Each row of a before or after table is a point. The points were changed in one or more steps. Then noise was added and the rows were shuffled. The steps act on columns, c1 being the first. What was done? A step turns or swaps two columns, mirrors them in a line or flattens them onto one, adds a multiple of one to another, or multiplies or shifts one. Angles are multiples of 10 degrees, from the lower column toward the higher: turns from -170 to 170, lines from 10 to 170 but not 90. Use the fewest steps. Two steps may share a column if one is a turn and the other turns, adds or multiplies; they go together, in the order done. Otherwise the lowest column goes first.

Before, 13 rows:
[-0.40 0.16 0.15]
[-0.13 -0.45 -0.14]
[0.20 0.05 0.34]
[-0.17 -0.33 0.45]
[-0.26 -0.10 -0.33]
[-0.31 -0.35 -0.01]
[-0.37 0.00 -0.27]
[-0.31 0.09 -0.19]
[0.13 0.20 0.17]
[-0.42 0.06 -0.33]
[-0.09 -0.04 -0.11]
[-0.14 -0.52 -0.39]
[0.27 -0.61 0.31]
After:
[0.28 0.05 -0.47]
[0.00 0.00 -0.14]
[0.12 -0.08 0.24]
[-0.30 0.07 -0.54]
[0.39 0.26 -0.05]
[-0.63 0.33 0.10]
[-0.04 0.35 -0.30]
[0.13 -0.02 -0.42]
[-0.16 0.57 0.14]
[-0.27 0.20 -0.33]
[0.22 0.04 -0.26]
[-0.09 0.07 0.36]
[0.32 0.01 -0.41]
Steps: turn c1 and c2 by -130 degrees; turn c2 and c3 by -40 degrees

Before, 13 rows:
[-0.07 0.17 0.26 0.48]
[-0.07 -0.31 0.14 -0.56]
[0.03 -0.08 0.00 0.30]
[-0.26 -0.39 -0.35 0.05]
[-0.53 -0.04 -0.38 0.25]
[0.07 0.40 -0.24 0.39]
[0.03 0.28 -0.02 0.25]
[0.25 0.36 -0.11 0.28]
[-0.29 0.18 -0.37 0.23]
[-0.49 0.08 0.03 0.39]
[-0.36 -0.18 0.12 -0.17]
[0.08 0.13 0.05 0.26]
[-0.03 -0.23 0.35 -0.35]
After (13 x 4):
[-0.32 0.50 -0.02 -0.55]
[-0.69 0.27 -0.26 -0.35]
[0.10 -0.14 -0.04 -0.34]
[0.04 -0.20 -0.20 -0.34]
[-0.37 0.09 -0.40 -0.37]
[-0.04 -0.05 0.41 -0.95]
[-0.46 0.07 0.20 -0.77]
[0.10 -0.16 -0.44 -0.21]
[-0.08 -0.30 0.09 -0.12]
[0.32 -0.20 -0.32 -0.33]
[-0.64 -0.08 -0.03 -0.21]
[-0.08 0.14 0.31 -1.16]
[0.04 0.06 0.05 -0.29]
Steps: multiply c1 by 1.3; mirror c2 and c3 in the line at 110 degrees; shift c4 by -0.60

Before:
[-0.18 0.00 0.09 0.21 -0.40 -0.26 -0.28 -0.04]
[-0.22 0.10 -0.25 0.09 -0.46 -0.14 0.02 0.15]
[-0.15 -0.31 -0.13 -0.07 -0.32 -0.05 -0.18 0.12]
[-0.45 0.04 0.04 -0.16 0.72 0.08 0.22 -0.48]
[0.04 0.02 -0.25 -0.05 -0.19 -0.37 -0.22 0.09]
[0.17 0.01 -0.36 0.14 -0.23 -0.16 -0.05 -0.12]
[-0.22 -0.02 0.35 0.01 0.40 0.09 0.20 0.05]
[-0.14 -0.03 -0.05 -0.16 -0.25 -0.39 0.00 0.14]
[-0.68 -0.34 0.17 0.49 0.03 -0.14 -0.21 0.68]
[0.06 0.25 -0.39 -0.17 -0.31 -0.03 -0.36 0.03]
After, 10 rows:
[0.22 0.00 -0.37 0.15 -0.59 -0.21 0.01 -0.11]
[-0.29 0.08 -0.23 0.07 -0.71 -0.11 0.06 0.16]
[-0.89 -0.30 0.17 0.50 0.18 -0.17 -0.26 0.67]
[-0.60 0.04 0.06 -0.18 0.75 0.07 0.22 -0.49]
[0.05 0.26 -0.41 -0.18 -0.71 -0.01 -0.26 0.03]
[-0.20 -0.30 -0.11 -0.07 -0.45 -0.09 -0.30 0.10]
[-0.29 -0.02 0.32 0.04 0.72 0.12 0.19 0.03]
[-0.22 0.01 0.08 0.24 -0.33 -0.23 -0.29 -0.06]
[-0.19 -0.04 -0.02 -0.13 -0.31 -0.38 -0.05 0.15]
[0.08 0.01 -0.27 -0.05 -0.45 -0.37 -0.20 0.10]
Steps: multiply c1 by 1.3; add 0.3 times c2 to c7; add 1 times c3 to c5

Before, 9 rows:
[-0.12 0.25 -0.62 -0.31 -0.11 0.39 0.01 0.07 0.36]
[-0.46 -0.51 -0.43 0.24 0.37 -0.16 -0.10 -0.44 -0.35]
[0.00 0.32 -0.13 0.01 0.16 -0.49 -0.25 0.18 -0.08]
[0.01 -0.24 0.05 0.13 -0.09 -0.12 -0.13 -0.26 0.53]
[-0.17 -0.28 -0.01 -0.32 -0.45 -0.04 0.25 -0.11 0.17]
[-0.52 0.20 0.06 -0.26 -0.46 -0.27 0.25 -0.20 0.07]
[-0.32 0.08 0.14 0.24 -0.07 0.15 0.38 0.39 -0.21]
[0.18 0.30 -0.24 0.17 -0.38 -0.32 -0.08 -0.05 -0.03]
[0.19 0.02 -0.30 0.23 0.41 0.18 -0.04 -0.24 -0.22]
After:
[0.02 -0.36 -0.08 0.13 0.07 -0.26 -0.25 -0.25 0.40]
[0.19 0.11 0.42 0.23 -0.28 0.24 0.59 -0.24 -0.10]
[-0.52 0.10 -0.22 -0.26 0.42 -0.32 -0.07 -0.20 -0.07]
[-0.17 -0.30 -0.15 -0.32 0.43 -0.02 0.03 -0.11 0.12]
[-0.32 0.16 -0.15 0.24 0.02 0.18 0.14 0.38 -0.10]
[0.00 0.17 0.18 0.01 -0.10 -0.48 0.01 0.17 -0.32]
[0.18 0.20 0.10 0.17 0.44 -0.35 0.06 -0.04 -0.18]
[-0.46 -0.47 0.53 0.24 -0.20 0.21 0.70 -0.44 -0.37]
[-0.12 0.30 0.54 -0.30 0.31 0.06 0.82 0.06 0.51]
Steps: turn c6 and c9 by 30 degrees; turn c2 and c6 by -20 degrees; turn c3 and c5 by -160 degrees; add 1.5 times c3 to c7
